Each row is a point. Examples show where two turns around zero, p and q, send a point. Where does a point land after both, in the order given? Backwards means that the second turn is done in reverse. Each puzzle has new turns, and all numbers are rounded.

Turn p:
-4,-12 -> 11,-6
-14,9 -> -11,-12
-28,17 -> -21,-25
46,-14 -> 21,43
Turn q:
-17,-4 -> 0,17
-2,-24 -> -23,7
15,-19 -> -22,-10
4,48 -> 46,-15
Where do these land?
p, then q: -2,-26 -> -12,-23
p, then q backwards: 18,13 -> -17,-14
q, then p: -16,-41 -> -30,-32
q, then p: -7,22 -> 2,23
p, then q: 7,32 -> 18,27

Turn p:
21,40,2 -> 29,35,1
0,-31,-12 -> -8,-30,11
-24,21,-2 -> 2,8,-31
3,-30,11 -> -23,-14,18
Turn q:
27,3,4 -> 23,14,8
-1,17,-35 -> 18,-32,-12
-2,24,-12 -> 12,-11,-21
-1,-36,1 -> -16,-1,32
-23,-8,41 -> -37,30,-7
Where do these land?
q, then p backwards: -1,0,-48 -> 1,-26,-40
q, then p: -5,-30,-3 -> -28,9,-6
q, then p backwards: 14,14,24 -> 2,30,10
p, then q: -8,16,27 -> 2,-12,-30

Turn p:
30,-9,-20,-10 -> 5,21,-31,8
-20,-35,21,15 -> -19,-37,5,23
2,-17,-19,1 -> -17,8,-14,9
-10,-22,48,2 -> 10,-51,5,11
-8,41,-19,-18 -> 4,28,11,-39
7,42,-10,10 -> 18,32,23,-12
Turn q:
-9,41,12,-8 -> -23,34,15,5
-9,-46,-26,29 -> 34,-25,-40,-18
17,20,-22,15 -> 28,22,12,1
7,-10,14,6 -> -1,-10,-6,15
-6,-5,22,-42 -> -39,-21,19,-4
Where do these land?
q, then p backwards: -25,41,-44,-6 -> -3,54,-33,-17
p, then q: 20,-3,-8,-18 -> 17,7,16,-14
p, then q: 29,1,-12,-17 -> 22,15,22,-11
p, then q: -6,-13,29,42 -> 6,-13,-37,35
p, then q: -1,9,12,-15 -> 0,-16,14,-2
p, then q: -17,-35,23,13 -> 7,-23,-41,-2

Turn p:
8,14,19,-4,25,22 -> -1,-2,-28,10,-12,26
11,24,-23,20,-13,4 -> 6,-33,0,6,-12,-23
6,24,3,15,-41,25 -> 3,-47,-9,-30,0,-6
-21,2,-14,-6,-1,-32 -> 18,19,27,-1,-9,-14
-28,-23,11,15,25,-23 -> 23,27,19,22,23,15
17,-19,17,-13,4,-5 -> -14,22,-16,-4,13,0
7,-22,-13,-26,3,9 -> -34,14,7,0,-4,2
Turn q:
12,20,-1,-6,36,-8 -> -34,-18,-2,18,-2,10
-5,4,-2,0,-11,18 -> 10,3,-1,-13,7,13
-19,32,3,20,-32,7 -> 14,37,-10,-9,-12,32
14,-19,-18,-12,-21,-31 -> -1,1,4,-18,-28,-37
-18,9,16,-12,-32,13 -> 8,33,7,-22,15,9
-12,-12,1,-4,14,27 -> 13,-16,12,2,24,10
6,-29,15,5,-10,-6 -> 15,5,-6,4,10,-29
-14,-33,3,-6,29,-18 -> 2,-16,27,28,5,-26
36,28,-17,15,28,-2 -> -28,-29,-31,11,-19,18
Where do these land?
p, then q: 6,5,9,-21,-1,9 -> 2,3,13,-19,-2,10
q, then p: -12,-38,21,-9,18,-25 -> 41,19,-12,14,23,-12
p, then q: 2,29,21,2,-12,-5 -> -9,-17,-3,-27,-8,-16
p, then q: 13,11,-40,-4,-10,3 -> 16,30,10,7,-10,-25
q, then p: 1,-25,18,14,8,-22 -> 25,0,-2,15,13,-26
q, then p: -25,38,0,14,-3,14 -> -11,-38,-13,-5,-13,24
q, then p: -17,33,1,0,-21,5 -> -4,-22,-9,-16,-27,16
p, then q: 25,-4,-25,-9,25,18 -> 35,19,9,10,-19,13
q, then p: 7,-48,-5,13,-3,3 -> -7,24,-14,14,17,-36
